Each row is a point. To make a cloud, some directions were put in groups of two or more. Within a group, all points are equally far from the middle, so they leave a hole (a ring in 2 directions, a hollow ball in 3). The other directions are filled evenly. Then the cloud was stretched, turned, moved and blurred a little. Count the holes, and give their numbers of directions, smallest first.
(in the rows, 128 means zero)

Cloud:
[[129  74 142]
 [ 72  88 140]
 [119  73 142]
 [ 66 139 160]
 [105  81 190]
 [ 70 115 165]
 [135 125  95]
 [161  90 139]
 [159 173 142]
 [ 60 117 152]
 [121 124  82]
 [165 172 153]
 [ 98 174 163]
 [111 194  91]
 [170 104 138]
 [ 99 200 110]
 [115  76 200]
 [105 195  79]
 [ 55 181 127]
 [120 138  75]
 [ 95 116 194]
 [ 96 193 133]]
Holes: 1 (2)

Cloud, 27 rows:
[[133 125 185  89]
 [112 120 103 159]
 [ 46 115 139  81]
 [ 78 160 215 156]
 [168 176 129 133]
 [ 64 170 101 126]
 [ 68 120 167 111]
 [122 169  77 117]
 [ 49 138 100 107]
 [187 115 178 120]
 [154 189 156 113]
 [173  75 177 115]
 [ 69 130 182  78]
 [188  88 193 131]
 [108 153 157  52]
 [137  84 139  62]
 [118 208 124 155]
 [ 92  87 104 130]
 [ 75 104 158  66]
 [157  80 199 138]
 [117  90  83 149]
 [113  98 186 145]
 [147 162  86 123]
 [129  77 161  86]
 [134 171 120 177]
 [ 71 115 108 122]
 [ 84  66  86 107]]
Holes: 1 (2)

Cloud:
[[ 54 105 108 146]
 [105 167 106  83]
 [162 107 180 169]
 [139  99 186  79]
 [114 146 120 210]
 [142 117  64 167]
 [107 127 176 173]
 [113 198 133 166]
 [155  90 134  65]
 [166  83  90 163]
 [ 94 153 169 168]
 [131 133 138 208]
 [115 160  75 189]
 [ 66 125 132  84]
 [184 145 125 193]
 [119 161 174 170]
 [ 59 121  92 156]
 [181  92 183 117]
 [159 125  67 166]
 [ 57 106  97 127]
 [ 57 145 115 105]
 [103 135  59 156]
 [ 67 157 155 146]
 [118 202 119 156]
 [160 106 168 182]
 [175  66 120 110]
 [197 100 115 107]
 [196 123 173 153]
 [170 123  72 146]]
Holes: 1 (4)

Cloud:
[[ 89 143 167  66 141 162]
 [ 49 112 144  96 102  90]
 [143  70 154 124 138 130]
 [199  80 128 160 143 152]
 [147 211 182 138 119 115]
 [132 126 153 110 129 197]
 [123 131 179 169 170 134]
 [107  97 147 152 169 104]
 [127 150 158 171  87  67]
 [ 78  94  92  38 131 106]
 [137 142 189 151 177 138]
 [ 73 129 111  36 126  83]
 [148 182 150  90 115  95]
 [137  92 117  39 170 152]
 [159 112 151 103 202 159]
 [102 118 128 137 194 101]
 [195 136 149 147 198 189]
 [135  84 122  97 182 106]
 [ 72  84  87  79 146 144]
 [170  65  82 122 169 141]
 [ 81 113 108  49 166 141]
 [101 199 111 127 162  83]
 [134  70 123 186 115 151]
 [ 62 129 117 144 152  51]
 [ 82  90 127  58  95 119]
 [ 88  85 117 149 137  53]
 [120 128 115 122 209 150]
 [ 79 163 135 142  77  62]
 [ 95 100 140 154 168  93]
 [107 190 193 176 130  88]
 [173  77 152 125 142 170]
 [ 78 151 143 179 147  50]
 [ 43 144 128 110  93  52]
 [186 167 143 215 172 125]
 [ 99 144 177  86 103  81]
 [165  69 106 135 144  90]
 [161 161 122 225 172 116]
 [125 182 107 165 184 131]
 [126 158 111 227 139  78]
 [ 70  93 127 152 152  99]
 [110 114 103 166  98 153]
 [171 211 190 144 154 152]
 [100 126 119 100 138 187]
 [106 182 108 120 109 100]
 [102  84  71  63 137  88]
 [129 180 155 230 145  86]
 [ 82 130 158 161 133  57]]
Holes: 2 (3, 3)
